Every row gives one point. The window is the flat piece filled in between its corners: a triangle in 3 columns, a solid with four corners in 4, and so on. A path goes straight from each point to the next, and from the last back to the first. List the points from which the path goes on through the window.
In the rows, zero is written as 128.

Window (4 x 4):
[[166 116  38 122]
 [150 163 139 141]
 [114 141  51 135]
 [143  13 187 118]]
Path:
(1): [125 136 174 118]
(2): [144 133 163 201]
(3): [141 154  56 211]
(4): [118 181  60  89]
(5): [137 122 177  78]
(6): [144  58 153 206]
(7): [156  78 147 172]
(8): [140 104 146 110]
Through the window after points: 7

Window:
[[141 104 106 119  69 120]
 [199 158 123 102 124 138]
 [111  90 172 229 137 105]
 [105 195 191  90 141 119]
 [ 71 139  62  44 132 122]
 [ 98 147  18 102  79 106]]
Path:
(1): [127 116 102 127  74 152]
(2): [147 109 107 108  84  86]
(3): [121 140  62  36 121  55]
(4): [100 174  40  68  84 189]
(5): [ 44 125  80 145  91 178]
(6): [103 108 122 122 123  37]
(7): [ 98 148 139  94 119  47]
(8): [ 75 168 120 122 110 195]
Through the window after points: 1

Window:
[[ 75 123  44  28 150 210 118 167]
 [164 160 111  70  54 147 100 144]
 [164 122 138 141  89  77  71 154]
 [ 49 134  84 111 113 122 136 167]
 [174 166 170  76 138 182 140 162]
 [144 143  98 137  98 174 108 156]
 [137  82 147 133  86 144 136 174]
 [142  77 114 179 143  53 224 187]]
Path:
(1): [134 111 110 122 110 132 134 210]
(2): [117 133  94 126 123 115 146 249]
(3): [ 97  85 122 139 147 122 172 123]
(4): [147 133 113  70  79 140 107  63]
(5): [158 165 106  85  64 153 109 224]
(6): [166 159 142  87 104 160 122 203]
(7): [155 148 144  84 124 169 136 109]
(8): [121 100 114 121 118 138 159 113]
Through the window after points: 4, 6, 8

Window, 9 rows:
[[164 127 156  80  66 155 182 207 144]
 [ 79 138 162 121 111 113 114 140 120]
 [174 134 163 201 116 114 139 138 135]
 [ 70 110 111 123  26 128  99 159 132]
 [103  83  98  88 130 118 123 136 118]
 [164 118  77  83 124 141  83 121 136]
 [106 191  73 178 105 174 136 152 147]
 [144 147 163 149 116  64 160 136 139]
 [145 139 160 188   7 158 164 107 140]]
Path:
(1): [133 130 102 123  71 144 114 135  86]
(2): [126 119 116 120  78 149 109 132 167]
(3): [126 120 151 169  51 152 144 108 192]
(4): [137 136 139 156  42 139 151 130 106]
(5): [153 153 136 120  68 130 154 166  59]
(6): [144 127 153 117  95 123 165 170 183]
(7): [111 126 154 137  73 130 148 161 171]
(8): [123 145 142 135  65 132 156 171  96]
(9): [109 126 116 109  92 142 110 149  97]
(10): [ 92 109 128 111 104 145 111 141 164]
(11): [124 118 150 129  92 120 125 135 165]
(12): [136 128 139 135  84 110 125 147  67]
(13): [147 158 120 148  55 140 146 136  75]
(14): [129 120 133 147  81 150 136 128 193]
(15): [129 119 134 146  82 136 124 134 167]
(16): [161 143 102 136  71 123 136 152  72]
Through the window after points: 3, 5, 13

Window, 11 rows:
[[159 181 160 134 110 146 108 127 119 132 100]
 [163 115 109 178 182 104 118 149  95 140 105]
 [ 34 167  82 154 138 210  84 154  82 150  96]
 [105 195 101  98 174 100 148 134  70  90  89]
 [ 70 152 167 194 193 160  77 130 126  97  98]
 [153 102 152  96 181  65 122 111 183 158 116]
 [ 24 195  65 193  81 136  43 138  91 106  88]
 [169 122 120 165 125  99 188  32 197 151  96]
 [169  83 151 160  92  70 236 112 238 132 126]
 [121  81 176 117 140  76 153  92  90 130  89]
 [157  99  61 164  43 168 148  90 238  72  56]]
Path:
(1): [132 120  93 135 113 131 138  85 142  78 134]
(2): [139 152 119 146 128 142 133  91 142 101 143]
(3): [103 154 101 164 164  89 138 161 127 163   7]
(4): [123 137 147 136 127 103 120 122 126 145  63]
(5): [115 100 131 147 142 128 140  84 110  75 173]
(6): [115 125 138 141 153 115 131  94 115 115 140]
(7): [121 168 161 155 165 101 142 136 124 198  38]
(8): [108 160 145 154 153 128 131 128 144 116  60]
(9): [125 119  71 144 129 127 128  82 123  83 158]
(10): [118 124 100 133 122 152 104  96 143  97 154]
(11): [100 163 137 159 122 126 148 121 147 141  61]
(12): [139 128 133 128 150  99 180 160 181 145  17]
(13): [167 112 120 138 130 139 143  74 140  93 156]
(14): [ 90 125  83 178  94 155 117  83 139  64 169]
(15): [103 153 113 161 110 108 125 142 148 144  61]
(16): [117 182 118 141 142 111 160 164 151 133  10]
Through the window after points: 4, 8, 14, 16

Window (14 x 14):
[[209 134 113 130  78 115 118 140 162 135  98 142 141 153]
 [ 67 212 114 129 144  99 177 131 127  78 118 124  69  74]
 [ 60 231 183 151 189  92 160 115 130  87 123 117 128 122]
 [124 119  96 163 149 134  57 117 158 143  95 146  76 180]
 [120 125  43 111 184 160  86 119 113 163 119 228 120 249]
 [111 100 119 147  74 143 120 127  97 138 114 121 150 103]
 [179 122 114 111  77 112  54 161 115  86  79 116 158 124]
 [205 137 153  93  85 110  79 111 120 103 156 131 136  88]
 [131 174  48 127 177 177  85  82 135 145 129 133 165 174]
 [ 53 249 142 120 148  92 130 141 143 143 140 136 136  71]
 [190 128 118 166  88 172  84 155  94 123  85 171 116 105]
 [150 124 110 154  75 133  77 120 158  78 129 162 177 101]
 [141 122 144 102  88 158  95 107 150 109  64 148 146  92]
 [182 112 126 103 127 156  96 174 158 109 145 127 163 102]]
Path:
(1): [146 154 130 129  87 161  81 148 140  92 156 129 109 160]
(2): [121 148  85 132 147  94 116 102 116 134  51 161 143 104]
(3): [132 142 108 148 154 111  99 117 149 127 102 145 108 134]
(4): [ 95 160 120 138 104 155  89 136 129 108 119 133  99 148]
(5): [129 191 142 124  72 163  92 148 129 120 160 146 101 163]
(6): [117 130 105 139 173 109 126 116 135 113  92 124 152  95]
(7): [136 136  95 127 147  88 115 109 125 113 105 116 144  71]
(8): [137 160 137 119  94 154  84 145 168 115 116 148 114 199]
(9): [ 92 208 131 116 113 123 112 149 133 121 135 132 137 112]
(10): [111 176 124 134 153  96 115 119 144 139 112 145 140  78]
(11): [146 133  96 138 158 126 100 112 134 131  98 172 150 137]
(12): [116 142  93 106 112 171  88 142 125 129 144 155 115 189]
(13): [136 182 141 117  93 165  92 156 135 105 120 125 120 124]
(14): [151 118 107 144 158  87 113 114 125 116 101 149 165 118]
(15): [147 142 135 126 131 109 103 122 133 110 111 124 152  79]
(16): [137 177 136 127  90 145 104 126 137 106 129 123 118 126]
Through the window after points: 3, 5, 9, 11, 13

Window (14 x 14):
[[ 58 113 118  99 158  69 109 130  79 109 163 171 108 184]
 [149  97 123  49 163 138 171 200 210 208 102  16 224 169]
 [143  68 170  77 179 110 122  96  82 133 177 204 144 163]
 [ 67 117 162  74 153 140 204 152  88 108 158 210 129 179]
 [176 249  52 153  70 150 224 188  79 128 203 127 200  83]
 [ 88  57 102 102 103 152 172 134 105 149 207 147 119 167]
 [155 135 106  94 110  97 175 178 229 199 146 146 208 185]
 [121 115 141  99 165 166 101 158 136 148 132 192  86 161]
 [126 132  95 104 142 117 207 147 228 220 102  83 213  79]
 [162 241 111 162  76 145 247 113 129 128 201  76 148 137]
 [125  51 151  16 125  84 138 141 105 134 110 174  68 165]
 [118  79 194 119 149  82 153 195 102 170 160 155  96 145]
 [132  47 114 118 180 105 166 153 135  74 140 183 115 177]
 [ 92  46 160 123  99 127 131 125  97 112  95 175 158 194]]
Path:
(1): [132 117 129  96 135  91 185 159 128 186 139 154 129 185]
(2): [143 109 116  99 163 114 196 159  94 195 139 133 141 171]
(3): [ 94 139 134  77 113 140 140 153 215  97 172 129 161 120]
(4): [100  82 200  42 159 108 113 208 200  85 192 164 145 141]
(5): [122  91 118 147 116 119 185 122  68 176 101 144 137 182]
(6): [126 115 127 114 144 107 189 135  82 173 145 191 133 173]
(7): [120 101 142  90 112 118 149 138 137 103 165 159 122 152]
(8): [122  64 156  61 112 130 113 152 158  83 150 153 137 116]
Through the window after points: 4, 8

Window, 14 rows:
[[141 179 205 115 192 149  49 200 113  76  67 104 168 147]
 [116  81  89  98 101 168 134  48 138  83  50 153 127 112]
 [ 88 174  79 139  57 150  98 116 140  80 123 108  65  94]
 [176 118 114 195 209  97  91 120 118 123 145 139 196  69]
 [ 88  75 172 112 135  69 155 106 105 170 162 128  99  97]
 [ 99 115 190 142 163 145 135  78  69  80 164 167 119  48]
 [144 171  60  71 207 112  98 181  83 136 130 141  64 127]
 [ 75 131 172  65 129 157 109 152  95 153 148  94 176 149]
 [185 181  93 143 145 116 196 136 162 162  75 101 127 159]
 [131 106 187 158 154 135 164 155  59  73 160  83 112 139]
 [ 88 151 113 195 208  78 183 187 128 107 140 133  95  91]
 [ 94 157 144 123  96  56 158 166 136 102  53 204 209 147]
 [204  63 144 145 167 189 169 125 139  97 103 179 116 102]
 [151  90 180 112 185 143 124 160  54 249  85 133 184 175]]
Path:
(1): [131 146 171 132 179 134  78 109 113 108 139 170 107 175]
(2): [126 122 136 107 160 128 159 199  73 153  72  94 177  64]
(3): [126 119 153 101 135 145 135 158  75 140 102 101 153  89]
(4): [122 125 159 128 170 143 115 140 126 135 129 144 142 173]
(5): [100 136 144 126 162 135 129 138 121 130 147 133 135 157]
(6): [111 127 155  91 132 121 143 184  69 127 100  79 156  62]
(7): [128 131 120  93 116 132 173 156  93 119  80  85 135  30]
(8): [122 140 125 176 158 105 117 113 148  97 152 158 109 159]
(9): [126 140 136 153 155 132 114 122 129 101 118 139 130 130]
(10): [161 134 127 113 138 135 138 159  93 134 106 108 138  57]
(11): [157 126 106  96 154 117 143 166  88 131  94 126 106  61]
(12): [100 162 127 141 211 134  91 118 122 102 169 174 112 200]
Through the window after points: 1, 3, 5, 9, 11
